Each row is a point. Two turns around zero, p and q, are shown by what they do to some points. Write where each new point lands after one turn and then the other. Backwards means that the second turn is done in reverse. Each puzzle has new turns, and all numbers are rounded.

Turn p:
[37 32 21] => [-23  44  18]
[-11 -12 -28] => [  0 -21 -25]
[  1 -30  32] => [41 10 13]
[-27  10 -25] => [-17 -33  -7]
Turn q:
[ 38 -13   1] => [21 -2 34]
[-29  30  23] => [-24  31 -27]
[ 23 -16  17] => [ 0  4 33]
[-20  20 -51] => [ 25 -22 -48]
[-12 -20  11] => [-22 -10   8]
Where do these land?
p, then q backwards: [11 18 36] => [27 -2 32]
q, then p: [-20  39 -12] => [-34  -7 -29]
q, then p: [ 12 -35 -37] => [ 46  19 -18]
p, then q: [ -3 -23  13] => [18  7 19]

Turn p:
[ 22 -16   6 -30] => [-17  -8 -33  15]
[ 25  -7 -19 -28] => [-21  -3 -15  34]
[ 23  23 -46  35] => [ -9 -16  57  28]
[  7 -23  -9  19] => [-27  -5  13 -12]
[-24  16  27 -40] => [ 35  20 -39   2]
[-36  -4  18  -3] => [ 16  25 -10 -26]
[-18  11  23  46] => [ 22 -12  27 -42]
Turn q:
[ 41 -16 -17 -37] => [ -5 -35 -38  29]
[-16  19 -17 -23] => [ -7 -30  21  -4]
[ 14 -40 -30  37] => [ 14  10 -49 -37]
[-35  17   2  34] => [ 11  22  32 -33]
[ 32 -11   8 -11] => [  2  -1 -25  27]
[-11  27  36  16] => [10 31 35 13]
[-27   4  18 -16] => [-26   4  25   3]
Where do these land?
q, then p: [-16 -42  23 -28] => [ 21  47  22 -14]
q, then p: [ 1 27 39 12] => [ 31 -35   9 -12]
p, then q backwards: [ 26 -12 -38  -4] => [ -7  -2  28 -38]
q, then p: [ 23 -18 -41  -5] => [-44  16   3  20]
p, then q: [ -7  25   9 -16] => [ 26  -3 -17   7]
q, then p: [-28  20   9  40] => [ 33 -23 -32  16]

Turn p:
[-13   0  29  -7] => [29 10 10  0]
[ 56  23 -10  15] => [-16 -23 -42 -38]
[-18 -26 -10 -16] => [-10   1  33  13]
[ 10 -13 -15  23] => [-13 -25 -10  11]
[-20   3   0  -4] => [ 3 15  6 12]
[-15  14   7 -10] => [ 8 22  1  1]
Turn q:
[30 -8 18  1] => [13 11  7 31]
[-2 20 -5 -2] => [ 14  -9  -3 -12]
[-12   8  13  -4] => [ 2 -4 17 -9]
[ -1 -16  22  -3] => [-10   7  21  13]
[-11   5  10  -6] => [-1 -6 14 -7]
[-5  0 18 20] => [ 3 22 14 -6]
[  2  -8 -76  -6] => [-19 -21 -70  -9]
Where do these land?
q, then p: [ 16 -24   0  26] => [ -6  18 -33   9]
p, then q backwards: [-35   0 -11   6] => [ 23 -25  15   5]
q, then p: [ -4 -27  13  12] => [ 15  20 -15  14]
p, then q: [ 15  26   8 -10] => [  7 -30 -10   1]
q, then p: [  8  25 -10 -34] => [ -8 -38  22  -2]
